Every row gives one point. Each copy is the shape, with its points in the same order, stretched, turned, moved and blurred by noise. Say if it was mirrored as well.
In the rows, zero is written as 128.

Shape (6 x 3)
[[132 111 101]
 [ 68  70 139]
 [120 162  91]
 [177 155 100]
 [ 77 150 151]
 [134 141 106]]
Copy 1 (6 x 3)
[[114 169 120]
 [118 114  46]
 [ 88 123 145]
 [134 174 189]
 [107  49 114]
 [111 141 146]]
Copy 1 is: only turned
Copy 2 (6 x 3)
[[169 116 129]
 [116 123 221]
 [140 164  94]
 [170 110  73]
 [ 66 157 161]
 [144 135 111]]
Copy 2 is: mirrored

Shape (11 x 6)
[[105 130 117 150 180 155]
 [141 120 130 135 154 139]
 [ 80 101 104 129  89 161]
 [ 97  95 172  91 110  87]
 [176 149  93 105 131 159]
 [ 86 138 121 180 105 149]
 [ 90 120 109 153  96 129]
 [ 89 166 110 127  78 124]
 [151 104 116 107 155  95]
 [ 82 181  96 170  82 105]
 [ 94  87 162 190 165 169]]
Copy 1 (11 x 6)
[[ 86 113 127 160 137 192]
 [ 84 118 110 146 139 142]
 [189  73 143 142  80 144]
 [109 131 164 140  95  73]
 [119  73 102  81 154 132]
 [179 107 131 170 128 158]
 [177 109 132 145 109 133]
 [217 111 162 105 119 109]
 [ 67 131  98 113 120  98]
 [226 141 143 111 133 113]
 [ 84 109 127 232 131 193]]
Copy 1 is: only turned
Copy 2 (11 x 6)
[[108 146 144 166  99 168]
 [140 127 131 170 131 155]
 [ 61 173 110 133 121 101]
 [146 111  71 128 106  89]
 [145 183 125 165 145 168]
 [ 69 156 159 111 133 111]
 [ 82 163 134 125 119  90]
 [ 87 201 126  83 110  89]
 [174 136 105 187 107 135]
 [ 78 206 161  78 102  76]
 [ 92  72 154 165 142 156]]
Copy 2 is: mirrored
Copy 3 (11 x 6)
[[ 52 120 140 106 144 148]
 [108 142 133 124 163 148]
 [ 98 152 138 132  56  87]
 [179  95  67 167 118 105]
 [142 200 109  65 169 132]
 [ 99 114 197 130  88  75]
 [124 122 160 120  69  95]
 [156 118 131  87  93  50]
 [169 137  91 115 146 186]
 [154  81 198  82  80  60]
 [ 35 126 173 191 126 130]]
Copy 3 is: mirrored

Shape (14 x 9)
[[104 151 114 110  69 138 165 122 165]
 [169 136 196 199 153 136 145 136  88]
 [ 67  59 150 154 183 112  92 162 133]
 [106 142 174 201 200 119 129 118  89]
 [156 145 123  95 103  94 152 107 142]
 [145 175 155  78 109 131 154 123 146]
 [133  89 172 156 179 118 159 163  80]
 [100 134 111  90 114 149 129 179 166]
 [130 119 158 135  85  83 128 171 119]
 [132 159 136 102 127 120 144 129 181]
 [ 88 133  57  93 127 124 125 163 143]
 [129 149 151 114  92  82 207 161 157]
 [157 135 115  95  79 139 181 107 177]
 [107 129 191 140 149 132 150 110  77]]
Copy 1 (14 x 9)
[[126 152  88 183 123 173 146 156 147]
 [150 140 224  92 157 118 149 175  93]
 [ 95 101 130  89  79  89 104 147 207]
 [137  99 208 112 165  76 142 195 139]
 [120 125 106 183 124 146  91 138  77]
 [128  95 141 189 132 167 111 145 102]
 [103 104 181  91  91  86 148 148 110]
 [121 101 102 157  72 156 129 109 176]
 [ 87 131 118 117 123 177 103 139 104]
 [136 102 138 185 102 153  88 167 135]
 [128  94  40 152  90 140 146 115 163]
 [ 82 117 127 175  66 164 127 198  94]
 [147 170 108 190  96 161 126 139 114]
 [ 88 116 181 136 166  81 153 146 135]]
Copy 1 is: mirrored
Copy 2 (14 x 9)
[[133 182  92 151 162 199 133 121  86]
 [201  48 190 126  82 160 112 158 148]
 [100  93 119 215 107  88 138 106 186]
 [155  82 196 174 137 138 119 152 196]
 [106 153 118 108 129 166 151 147  80]
 [118 170 138 102 119 182 134 109  96]
 [128  32 143 126  77 150 136 128 165]
 [ 86 160  88 150 130 160 104  84 102]
 [129  61 128 154  99 150 172 122  76]
 [ 96 198 132 142 122 164 114 129 107]
 [ 61 149  73 144 177 144 110 110  96]
 [ 90 132 113 143 115 218 136 140  77]
 [132 191  85 101 122 197 114 146  79]
 [169  77 156 132 124 165 171 117 167]]
Copy 2 is: only turned
Copy 3 (14 x 9)
[[128 148 153 112  88 109 135  93 120]
 [144 123 130 215 142 151  72 151 157]
 [144  37 109 125 134 210 180  99 132]
 [126  73 117 231 176 144 153 125 128]
 [151 173 110 120  94  97 147 133 146]
 [163 178 166 112 116  78 142 141 160]
 [170  63 105 151 152 153 109 132 149]
 [131 123 151  63 143 133 162  96 148]
 [132 109 119 119  83 147 132 124 204]
 [162 173 140 122 119 119 163 107 151]
 [ 96 102 107  42 160 110 206  90 128]
 [176 132 122 129  80 106 114  84 179]
 [165 195 144 104  85 117 103 114 113]
 [163  86 154 187 130 112 123 153 128]]
Copy 3 is: mirrored
Copy 4 (14 x 9)
[[ 77 160 137 126 125 119  63 209 165]
 [ 90 112 115 102 138  80 155  79 154]
 [145  91 157 150 130 212  61  44 181]
 [116 104 140  80  99 117 117  26 145]
 [112 130 148 150 104  88 120 201 130]
 [104 120 162 118 124  93 121 212 163]
 [134  64 126 126 144 107  88  64 161]
 [146 154 161 126 180 165  69 169 174]
 [129 130  83 173 124 130 123 134 170]
 [ 97 153 191 122 131 125 111 173 160]
 [184 171 159 119 150 162  39 151 123]
 [ 82 135 136 187 113  89  83 164 202]
 [ 55 145 154 142 149  95  93 241 151]
 [ 92  61 109  95  92  94 110 118 157]]
Copy 4 is: mirrored
